Each row of a before or after table is a point. One or more steps were done to the points. Then noise was added and the rows were shuffled. The steps act on columns, c1 being the first. Name the steps. A step turns or swaps two columns, mirrors them in a line or flattens them onto one, adds a multiple of one to another, or multiplies or shifts one. Angles are multiples of 10 degrees, from the lower column toward the higher: turns from -170 to 170, lines from 10 to 170 but not 90. Use the fewest steps. Two steps may share a column if one is a turn and the other turns, adds or multiplies; they go together, in the order done. Otherwise the lowest column goes first.

Before (8 x 2):
-12  2
6  13
-13  3
-6  -20
15  3
3  -12
0  -1
-16  3
After (8 x 2):
26  10
-18  7
11  38
-10  -60
0  -3
5  -34
-22  7
-26  10
Steps: multiply c1 by 1.6; multiply c2 by 3

Before (10 x 3):
-16  -15  -31
-26  30  -4
19  -20  40
16  -7  18
16  28  11
15  30  -18
-9  48  -36
26  -24  -10
55  12  53
-33  -42  -33
After (10 x 3):
5  -25  -20
-1  -8  16
0  -14  -39
1  47  -10
2  31  25
2  26  -5
0  -46  -58
2  11  60
-2  30  11
-2  -20  28
Steps: multiply c1 by 0; add 0.5 times c2 to c3

Before (8 x 4):
11  18  30  27
-13  -9  -20  36
28  20  16  10
33  0  22  52
-18  -27  -16  17
18  -5  1  -30
26  -10  -18  -57
10  -21  7  -29
After (8 x 4):
21  26  -3  -56
25  13  -2  59
2  34  -12  -15
23  -5  -16  26
-2  -17  31  -27
9  -32  21  -11
15  12  -12  28
-7  20  -19  -36
Steps: turn c1 and c2 by 50 degrees; turn c3 and c4 by -160 degrees

Before (9 x 8):
-5  -36  -7  -56  1  31  1  38
12  -8  -33  11  -42  -5  8  25
-34  5  7  -4  -7  23  -10  24
-44  -60  -25  -48  -20  5  -30  -22
4  -20  33  -35  -18  -1  22  -49
-21  18  -46  -4  -29  -22  21  -31
30  30  1  -1  37  -4  10  9
-57  2  7  -8  42  -28  5  8
-7  -4  -14  15  -11  -1  36  -46
After (9 x 8):
11  -6  -20  -43  -11  -6  -34  14
3  -22  -9  1  -38  0  54  -34
-8  -4  -40  -17  10  0  15  -43
-45  -60  21  6  -51  6  -26  -32
-33  5  12  -5  -8  21  -4  25
-57  0  -3  39  15  -26  4  11
-6  -35  -4  28  -49  30  -19  34
-21  17  -35  -24  -16  -23  -23  -41
30  30  -10  30  17  -3  1  10
Steps: turn c3 and c7 by 70 degrees; turn c7 and c8 by 20 degrees; mirror c4 and c5 in the line at 60 degrees

Before (9 x 9):
-3  20  -7  7  -21  -23  24  5  15
-7  1  -5  -10  -8  20  -20  6  -11
4  20  6  22  -18  -7  6  -4  7
5  -5  -3  -1  -14  2  -3  -12  5
4  -4  -3  9  -31  7  4  -6  -15
-13  23  -12  9  -14  13  14  -1  24
-15  -13  5  -1  -4  -10  11  -16  -26
5  4  -6  -11  1  -2  12  -20  -31
-6  -14  -19  3  -1  2  -11  -11  -28
After (9 x 9):
25  0  -6  -11  -9  19  -19  4  3
41  6  -6  -11  1  0  11  -20  22
-14  -5  -2  -1  -15  0  -4  -12  1
50  -13  -17  4  0  1  -10  -11  12
-19  22  -14  8  -15  13  14  -2  -28
-15  19  6  24  -17  -8  2  -5  -3
-18  18  -7  6  -19  -25  23  5  -11
19  -5  -3  11  -32  6  0  -5  12
57  -11  4  0  -6  -8  12  -19  4
Steps: turn c1 and c9 by 130 degrees; multiply c1 by 2

Before (14 x 12):
2  27  26  -22  2  -8  26  34  22  26  -25  3
-22  -23  -6  5  32  -8  19  -34  3  7  18  19
-35  -9  19  -5  -16  -9  -22  34  5  15  -3  -3
-44  26  33  -8  -30  -6  16  4  3  22  -32  -19
-25  11  21  -19  -12  23  36  14  -29  25  -23  -11
39  -30  -16  6  -15  -29  -22  -45  -35  -27  37  -23
-29  7  60  -16  13  -4  13  21  -12  -11  -33  -8
2  -21  -11  42  -23  -18  12  18  -4  -44  13  -14
1  -57  -35  -19  46  12  11  -20  -33  18  19  9
24  -7  24  43  -22  -7  -5  0  -29  10  -6  20
0  1  -21  8  -16  -31  -6  1  -32  -23  -10  30
-16  -8  27  -19  -30  21  2  -1  18  -4  -50  -5
32  -8  -44  37  19  11  -43  -45  -38  -36  29  -20
-7  -18  -3  14  10  -31  7  3  -11  20  -39  -16
After (14 x 12):
-20  8  0  4  22  -8  6  -37  3  5  19  -11
-44  -7  15  -6  -19  -3  4  7  -1  22  -33  -51
-29  3  24  -6  13  -2  4  21  -17  -12  -29  -38
37  -9  -7  19  -23  -30  -10  -44  -28  -27  52  -53
-1  -10  -3  39  -25  -17  3  18  19  -42  14  -42
-7  -1  -2  17  2  -29  5  4  -2  18  -34  -44
-26  -5  9  -2  -6  21  14  15  -34  23  -7  -39
1  10  -14  1  22  14  5  -21  -36  18  34  -23
24  -7  9  48  -22  -6  -1  0  -3  12  8  -11
0  3  11  -32  11  -12  12  34  9  25  -36  -26
-2  -5  -7  24  -16  -31  -2  2  -24  -23  5  2
-34  -7  9  -7  -16  -7  -10  35  0  13  -8  -34
-18  -12  11  -25  -30  21  3  -2  7  -5  -59  -35
34  6  -16  52  14  8  -20  -45  -13  -36  46  -49
Steps: flatten c2 and c5 onto the line at 70 degrees; multiply c3 by 0.4; add -0.5 times c9 to c11; turn c4 and c9 by 30 degrees; multiply c7 by 0.4; shift c12 by -30

Before (9 x 14):
13  -2  11  4  1  -41  -4  -9  4  4  11  7  -6  6
14  -4  6  -38  5  31  23  3  11  23  -4  -2  3  10
5  6  6  -1  -14  -41  -6  7  -4  -19  -13  4  -3  6
-6  -20  2  19  -29  -40  -5  -2  26  -23  9  1  20  14
9  13  -3  28  2  -35  19  10  25  -18  -8  15  3  14
-3  13  22  21  7  -22  4  -7  20  8  -13  -6  -6  13
-6  -3  -18  0  9  7  -1  1  -4  -24  -4  5  -21  -4
-5  -10  -8  21  6  -40  10  12  5  -13  -11  3  23  -3
5  9  -22  -2  -5  -1  2  -35  -3  -20  23  -10  12  15
After (9 x 14):
5  5  12  -7  -15  -41  6  1  -2  -48  -8  3  7  6
10  15  -13  28  1  -34  13  -5  25  -45  -8  15  7  14
-5  14  3  5  -28  -39  -7  -19  27  -59  8  0  -4  -21
-3  14  12  24  6  -21  22  9  20  21  -1  -6  -5  13
7  16  -21  -6  -3  -1  -22  -6  -3  -50  10  -9  -35  10
13  7  7  3  0  -44  -1  6  4  10  17  7  -8  -1
15  10  -13  -36  5  32  22  -4  9  57  -2  -2  3  -3
-7  -2  -9  6  9  10  -11  21  -4  -60  -12  4  5  -2
-5  -5  -8  24  4  -40  6  -25  5  -32  -10  6  7  -8
Steps: swap c2 and c14; turn c3 and c11 by 30 degrees; turn c3 and c7 by 50 degrees; add 0.5 times c5 to c4; turn c8 and c13 by 100 degrees; multiply c10 by 2.5

Before (12 x 20):
-2  13  -17  8  5  -4  -12  12  -19  -8  -15  -13  20  15  -15  17  16  13  12  0
-19  8  24  -18  -16  8  0  9  2  16  7  0  -16  17  8  -3  -14  -19  -21  -7
-1  12  7  -12  -7  -3  -12  -6  -4  34  2  27  -16  1  -3  -5  1  -8  14  5
-35  -17  8  -29  -9  -3  -4  -4  14  7  -10  -12  -10  6  13  9  -24  3  -7  -21
-26  -16  17  -4  1  7  2  10  0  -3  -8  2  -13  14  15  -8  -20  3  2  2
-1  16  -2  31  3  -8  -6  5  -3  6  -5  11  2  -3  -15  25  4  16  -8  1
-11  -5  14  -9  -11  -2  2  -5  -9  21  12  -11  -34  2  1  6  -15  -16  5  9
-13  -13  -1  -12  -17  4  3  9  18  -20  5  -18  -8  0  16  -13  -16  11  -7  -25
11  22  -10  7  17  -16  -10  1  -19  -19  -4  15  -6  20  -28  25  14  27  1  -3
10  9  -12  6  29  9  -16  9  -14  -4  9  0  14  4  -14  24  -2  20  -3  -3
-24  -20  -6  -14  -11  26  13  19  1  -17  -6  -4  -9  0  23  23  -3  4  -1  -25
-2  6  -15  12  1  8  -4  -13  -10  -6  8  11  11  14  -22  19  17  26  -12  15
After (12 x 20):
14  23  -25  18  -3  -28  -14  -1  -10  -19  -2  19  -7  29  -28  16  14  -31  1  -3
-11  -13  -2  -11  -8  21  5  11  12  -19  3  -17  -8  6  15  18  -16  9  -8  -25
-29  -14  42  3  6  7  0  12  -2  -3  -8  -1  -12  22  16  5  -21  7  2  5
2  19  -3  28  -4  -12  -7  5  -1  5  -4  8  3  -18  -17  8  5  -28  -10  3
-11  -7  37  -6  -10  2  2  -7  -11  22  12  -11  -32  8  0  -15  -12  2  3  10
-2  11  18  -10  -5  2  -12  -5  -5  35  0  27  -18  6  3  -6  -2  7  13  4
-24  -19  -17  -11  13  27  12  17  -6  -17  -3  -4  -9  4  23  -4  -3  -25  -3  -24
-1  9  -43  13  -1  -12  -13  13  -15  -7  -14  -13  19  18  -13  7  14  -21  10  0
8  9  -26  10  22  -20  -14  10  -8  -1  11  1  14  3  -15  7  -2  -31  -4  0
-34  -18  21  -23  -8  12  -5  -3  13  6  -9  -14  -8  19  15  -1  -25  -8  -7  -20
0  5  -37  21  7  -1  -4  -14  -12  -6  9  9  12  19  -22  16  17  -26  -15  14
-16  7  60  -6  -7  16  0  11  -8  17  5  3  -16  31  7  -18  -10  14  -25  -8
Steps: multiply c3 by 2.5; multiply c14 by 1.6; turn c4 and c14 by -20 degrees; turn c5 and c6 by -50 degrees; turn c6 and c9 by -20 degrees; turn c16 and c18 by -110 degrees

Before (12 x 24):
-11  1  -18  -16  -5  -5  -12  13  -4  -5  -5  -3  2  12  -2  12  -7  -6  -16  7  -10  6  0  5
-17  0  -26  -19  -17  7  -8  11  4  -16  5  3  5  17  4  0  -23  14  9  3  -18  -11  0  10
11  1  1  -10  -15  -5  17  15  1  -4  -10  -12  -32  -2  -3  24  -17  19  24  2  -11  1  -5  18
15  -13  3  -15  -20  6  -13  7  -16  -12  -23  2  1  -1  -9  -16  -9  -5  -14  5  -11  -6  12  21
14  22  -11  60  -19  -13  -12  -28  -9  31  -6  -10  3  16  3  -13  -15  9  6  4  11  1  1  21
-10  -16  -4  -10  -19  -4  15  14  2  -3  -10  3  -1  16  -5  -11  -15  -8  -2  4  -14  9  9  15
3  -1  -1  -6  -14  -4  -7  13  4  -12  -4  4  5  -10  -14  -8  -9  9  -14  17  12  -15  -3  12
14  -10  -3  33  -19  -5  4  -56  -26  -17  -23  2  -3  9  -27  -11  -10  22  11  19  -2  0  0  16
18  -14  1  -16  -12  0  -13  -5  -6  -1  34  -2  3  14  1  -12  -19  -6  7  19  4  1  2  14
16  -9  3  -6  -7  -12  -8  -1  5  -12  -18  -31  -3  -14  5  5  -26  11  -6  13  12  -5  3  20
21  -12  0  -13  -19  -8  3  10  -5  -1  -20  -21  -19  -26  -5  -17  -13  -2  22  2  2  0  -1  0
4  -12  3  -14  9  2  2  12  -3  15  -23  5  -8  -8  6  -13  -17  -2  -14  6  -5  5  0  17
After (12 x 24):
18  -14  0  -18  -11  1  -14  1  -5  -1  -7  -6  4  14  1  29  -19  -7  6  20  4  1  2  0
15  -12  2  -14  -19  6  -14  -1  -15  -15  26  6  1  0  -9  -16  -8  -5  -13  4  -10  -6  11  0
11  2  -1  -10  -17  -6  16  -19  2  -5  -15  7  -33  -1  -2  -2  -17  19  25  3  -12  1  -4  0
3  1  -1  -5  -14  -5  -5  -2  3  -16  8  13  4  -10  -15  10  -10  9  -14  18  13  -14  -4  1
-10  -15  -4  -12  -18  -3  15  -4  1  -3  14  13  -1  16  -5  -10  -16  -8  -3  5  -14  8  8  0
21  -13  1  -12  -19  -9  3  -22  -4  -1  25  -1  -19  -26  -5  -10  -14  -1  22  2  1  0  0  1
14  -11  -3  34  -19  -6  5  29  -25  -22  22  -46  -2  9  -26  8  -11  21  12  17  -3  1  -2  -2
-17  0  -26  -19  -16  8  -9  -4  4  -21  -3  10  4  18  3  18  -24  13  10  4  -18  -12  -1  1
17  -10  4  -5  -8  -12  -8  -28  3  -16  4  -17  -4  -14  5  -5  -26  11  -5  14  11  -4  3  0
-10  2  -16  -15  -6  -5  -12  -9  -5  -6  -8  9  3  11  -3  -16  -7  -6  -17  7  -10  8  -1  1
4  -12  3  -16  8  2  1  -1  -2  20  22  12  -7  -8  5  -15  -17  -1  -15  8  -5  6  1  0
16  22  -11  60  -20  -12  -12  6  -10  41  15  -29  2  17  3  10  -15  7  7  5  10  1  1  1
Steps: mirror c8 and c12 in the line at 60 degrees; multiply c10 by 1.3; turn c11 and c16 by 120 degrees; add 1 times c18 to c16; multiply c24 by 0

Before (10 x 32):
-16  -7  -31  17  -25  15  -11  -37  0  3  -12  -7  -17  -37  -9  -23  -3  -36  7  -20  -7  -1  -22  -10  28  25  -3  -15  4  13  1  -49
-12  -7  -31  -24  12  23  -7  16  -17  -2  -19  7  0  7  -12  22  7  18  -1  -17  9  9  -4  -22  2  -1  12  -14  -39  19  14  -29
12  -14  14  -17  -8  19  -20  -22  7  -46  15  -17  19  -5  -19  25  4  -38  -17  -32  -21  -25  14  29  3  17  25  3  -7  -6  20  -40
1  14  1  -14  0  -14  -26  2  -24  1  0  -15  -6  1  17  23  8  -8  16  15  20  -14  0  -18  -13  -14  -1  21  -16  24  -2  -21
1  30  3  8  -26  -10  17  -18  15  -13  11  -15  35  -31  9  25  -37  17  16  -25  -22  -9  -5  -9  18  27  15  24  -17  14  12  6
6  18  23  13  9  -22  -19  1  5  -22  -7  -5  -7  14  -4  -2  -9  -31  -10  16  8  -12  17  17  4  14  -14  20  -49  -17  -22  3
6  28  -10  -9  16  13  -24  -32  -14  -25  -15  22  7  -11  -6  -24  -29  19  37  -9  -2  28  -11  -14  -19  -22  1  -21  -21  2  -25  -6
-15  27  17  -19  -33  -19  19  5  -1  -37  -3  -13  36  -32  26  27  7  -32  9  -1  -9  -20  20  28  14  4  -2  17  -12  12  -25  -15
16  27  -14  19  12  -8  -27  -4  -27  -7  -9  22  15  -38  15  20  -10  -12  0  12  31  26  0  1  -3  17  -13  24  7  -13  -23  2
-5  8  -3  23  -15  -1  -5  17  -16  -32  -18  4  13  -25  7  -16  4  -24  -2  -38  -25  -9  -8  -9  -17  14  1  22  3  -30  -14  -46
After (10 x 32):
-36  -7  -31  -47  11  22  -6  17  -18  -5  -20  20  -14  7  -12  7  5  18  -1  -15  8  17  -6  -21  1  0  12  -14  -18  18  14  -30
19  28  -14  39  11  -8  -26  -4  -29  -8  -9  19  -31  -38  15  22  -11  -13  1  11  30  60  0  1  -3  17  -12  26  -9  -13  -24  2
-11  14  0  -28  1  -13  -25  3  -24  1  0  24  18  1  17  -14  8  -8  16  16  21  -31  1  -19  -13  -14  -1  22  -14  24  -2  -22
-9  28  -11  -17  15  12  -24  -32  -14  -23  -14  -25  -39  -10  -6  21  -29  19  39  -10  0  58  -11  -15  -18  -20  1  -22  -21  3  -25  -7
7  -13  14  -32  -8  19  -22  -21  8  -46  15  24  55  -4  -19  -15  3  -37  -18  -35  -21  -37  16  28  4  16  27  2  -15  -6  20  -39
-25  20  22  27  9  -23  -20  2  7  -23  -9  -2  14  15  -3  -4  -10  -31  -10  16  7  -26  17  18  4  12  -14  21  -42  -18  -23  2
-22  27  18  -36  -33  -21  20  6  0  -37  -6  29  60  -31  24  -13  6  -31  9  0  -9  -15  22  27  13  3  0  16  2  13  -27  -16
-5  9  -4  47  -16  -1  -4  19  -18  -32  -17  -16  23  -25  7  2  5  -25  -3  -38  -26  -9  -8  -9  -16  14  2  21  7  -29  -14  -47
-9  30  3  15  -26  -11  18  -16  15  -14  11  24  41  -30  9  -15  -37  15  15  -25  -21  3  -6  -8  18  25  16  24  -14  16  13  5
-14  -7  -30  33  -24  17  -12  -37  1  3  -13  -24  -11  -36  -9  -4  -3  -36  9  -21  -8  -12  -22  -11  30  25  -1  -15  15  14  2  -48
Steps: multiply c1 by 1.3; turn c1 and c29 by -40 degrees; multiply c4 by 2; swap c12 and c16; multiply c22 by 2.5; turn c13 and c22 by 40 degrees
